Each row is a point. A path goes straight from each point to the next, and from the last back to the first. The post is the endless flat space through its rows: a point in 2 columns, a line in 3, a plane in 4, and so on, so that a path can go around it. Count how often the path circles the post. Going back the other way cancels.
In the rows, 128 means zero.

Post (2 x 3)
[[101  89 116]
 [148 128 126]]
Path (27 x 3)
[[145 122  95]
 [ 70 111  86]
 [115 123 146]
 [ 80  53 132]
 [202 133 126]
 [126 122  80]
 [ 75 121  94]
 [ 92 114 153]
 [ 56 103 139]
 [ 88 120  74]
 [140 113  94]
 [127  67 141]
 [ 98  92 146]
 [116 157 144]
 [147 142 113]
 [163 105  76]
 [120  87 121]
 [101  78 183]
 [ 81 123 152]
 [155 172  80]
 [106  80  99]
 [159  82 114]
 [100 102  62]
 [ 85 133  86]
 [ 47  59 137]
 [ 88  36 166]
 [165 102 107]]
Times around: 0

Post (5 x 6)
[[125 118 152 136 153 144]
 [172 143  95 165 188 153]
 [101 112 143 118 104  95]
 [105 121 179 112  88 154]
 [143 148 106 119 189 139]]
Path (26 x 6)
[[130 137 129  98 138 159]
 [176 142  72 185 139 144]
 [114 139 165 156 126 163]
 [153 163 114 149 172 123]
 [123 133 170 101 134 150]
 [141 147  79  27 207 112]
 [150  91  95 177  99 130]
 [106 132 138 141 187 179]
 [127 134 146 190 167 120]
 [106 114 227 135 132 150]
 [ 90 111 173  41 187  69]
 [105  94 173 106 169 161]
 [163 134  24 155 164 124]
 [126 124 105 166 107  86]
 [141 111 217 205  88 189]
 [213 136 118 194 169 143]
 [144 163 128  90 145 118]
 [117 134 171 143 133 141]
 [ 70 147 216 108 116 221]
 [122 122 119 152 169 181]
 [106 106  86  68 136 110]
 [108 110 152  83 142  87]
 [128 135 171 125 125 104]
 [ 96 137 189 157  93 105]
 [145 143  98 154 151 128]
 [176 110 123 211 117 210]]
Times around: 1

Post (10 x 11)
[[121 149  91 119 107 158  94  79 134 126 203]
 [ 86 131 146 151 155 156 127 115  97 129 108]
 [211 141 130 129 170  94 128 126 142 106 150]
 [119 153 154  96 124 171 191 130 102 113 147]
 [116 149 111 100 115 105 163 145 107 117  87]
 [194 147 122 131 178  94 110 128  88 172 127]
 [ 76 168 133 108 162 130 148 122 132 146 142]
 [ 95 185 172 142 139 150 179 128 123 136  84]
 [134  94  58  69 114 169  63  73 155 139 143]
 [140 101 107 137 108 149 111 107 181 145 192]]
Path (30 x 11)
[[187 142 145 217 138 160 194 144 184 132 222]
 [137 169 140 154 140 131 168 118  26 157 145]
 [119  82 131 149 152 107 104 125 157 165 141]
 [ 71 147 160  71 141 136 179 139  86  77 156]
 [121 173  78  87 141  83  96 152 124 185 133]
 [108 169  98 135 144 110 156 152 142 134 133]
 [107 168 101 112 181  90 171 123 141  84 105]
 [139 155 159 197 101 190 148  50 123  88 215]
 [173 128 183 140  75 165 138  97 138 135 224]
 [134 145 208 105 164 201 152 143 101  88 135]
 [197 151 142 204 107 202 118 106  82 113 160]
 [146  94 109 183 136 187 118 102 221 142 113]
 [156 188 119 104 113 117 186  85 147 103 111]
 [117 186  98 106 104  97 118  84 102 130 176]
 [155 175 119  59 131  36 111 152 158 147 109]
 [138 195 114 121 133 115 116 125 101 169 142]
 [168 156 117 127 153 156 139 123  87  81 189]
 [166 135  40  96 161 129  78 113 175 200  52]
 [158 135 160 152 151 156 132 140 109 113 184]
 [119 175 198 200 109 186 146 101  86 101 165]
 [144 139 186 106 110 153 172  99 181 186  68]
 [ 47 132 118 119 219 142 104  81  61 107 165]
 [103 122 104 154 135 134 136 118 171  91 157]
 [164 143 113 154 123 162  84 111  86  89  57]
 [ 71 196 145  93 144 123 126 151 114 218 146]
 [163 139 175 107 125  88 144 141 126 123 202]
 [167  97 115 161 104 129 108  80 104 187 174]
 [199 146  93 148 194  76 146 133  26 112 202]
 [130 120  51 134 159 100 104 138 135 156 131]
 [133 130 107  60 151 151 148 142 156 138  89]]
Times around: 1

Post (13 x 14)
[[135 133  94 121 142  88 133 138 118 108 175 126 143 109]
 [130  45 118  95 117 128 142  75 156 159  88 146 202 130]
 [152 117 108 134 125  75 107 139  78 122 106  87 128 123]
 [164 126  83 128 162 121 161 133  76 127  92 118 139 108]
 [156 136 168 139 147  51 116  40 146  67 221 141  68 207]
 [134  95 115 111 156 107 136 178 101 102  90 132 134  82]
 [133  87 137 159 131  96 146 181  97  67 113 166 178 152]
 [143 138 136  81 167 112 120 120 113 114 177 120 139 154]
 [133  70  86 108 135 130 122 125  94 123 154 112 138 127]
 [122 155  99 126 133 120  93 148 115 168 101 160 141 128]
 [150 133 143 104 134 140 154 158 103 192 142 122 143 109]
 [ 60 145 147 107 148 130 140 135 133 168 142 132 133 141]
 [121 153  91 122  73  95 118 123 106 120 121 150 114 148]]
Path (32 x 14)
[[169 174 149 140 174 147 132 137 104  89 103 164 129 145]
 [113 119  91 184  74  85  82 119  76 166 163 101 115 130]
 [201 108 122 150  67  76 201 164  54 159  88  97 172  64]
 [175 134 105  83 168 112 140 151  47 137  81 141  98 159]
 [ 77 101  99  51 128  87 121 109 153 134 124 111 126 160]
 [ 97 123 109 163 117 102 143  80 137 137 167 189 127 207]
 [ 92 147 102  96 103  98  91  92 165 164 135 135  86 151]
 [158 145  87 119  70 127 131 135  91 122 146  74 144 123]
 [152  92  99 147 110 131  93 135 109 128 153 172 185 157]
 [ 87 103  39 116  83  82  29 130 118  80 249 176 106 103]
 [174  76 161 117 117  68 140  71 131 182 156 144 112 149]
 [121 129  43  59  99 167 187  96 123 216  94 131 188 142]
 [114 124 150 177 120  33  55 141 149 123  96 132 107 136]
 [ 74 141  49 152 113 123  81  88 165 104 117 182 131 143]
 [148 132  99 112  86  93  50 129  91  70 145 120 142 114]
 [106 112 180 118 202 126 124 170  88 174  96 136 153 102]
 [149 132 155  97 172  89 155 158 122 196  38 167 146  85]
 [102 111  14 105 189  93  67 130 111  63  76 156 175 171]
 [127 106 105 100 118 118 112 155 141 166  87 166 119 119]
 [157  65  91 105 169  68 163  79 118  99 164 105 150 159]
 [ 81  89 116  76 109  91  96 102 130  63 151  94 124 189]
 [135  92  79 119 100 103 119 146 130 114 131 127 125  59]
 [143  88 157 134 119  68 126  96 106 149 194  47 122 109]
 [ 95  94 164 105 106 148  46 180 131  90 184 194 130 129]
 [117 161 110 135 156 131 134 153  80 126  88 129 140 123]
 [167 109 116 147 175 131 140 125  44 112 165 151 180 185]
 [ 71 104  86  75 155 121 130  98 171 148 129 200 153 118]
 [162 164  13 119 121 101 146  37 135 174 150 172 142 193]
 [212  75 104 194 133  81 154 105 118 153  96 144 177 164]
 [114  79  61 105 101  73  65 103 110 143 208 137  64 157]
 [170 111 116 149 170  55 100 128 120 104 115 164 121 177]
 [132 123 130  81 103  92 142 107 133 167  94  69 163 119]]
Times around: 4
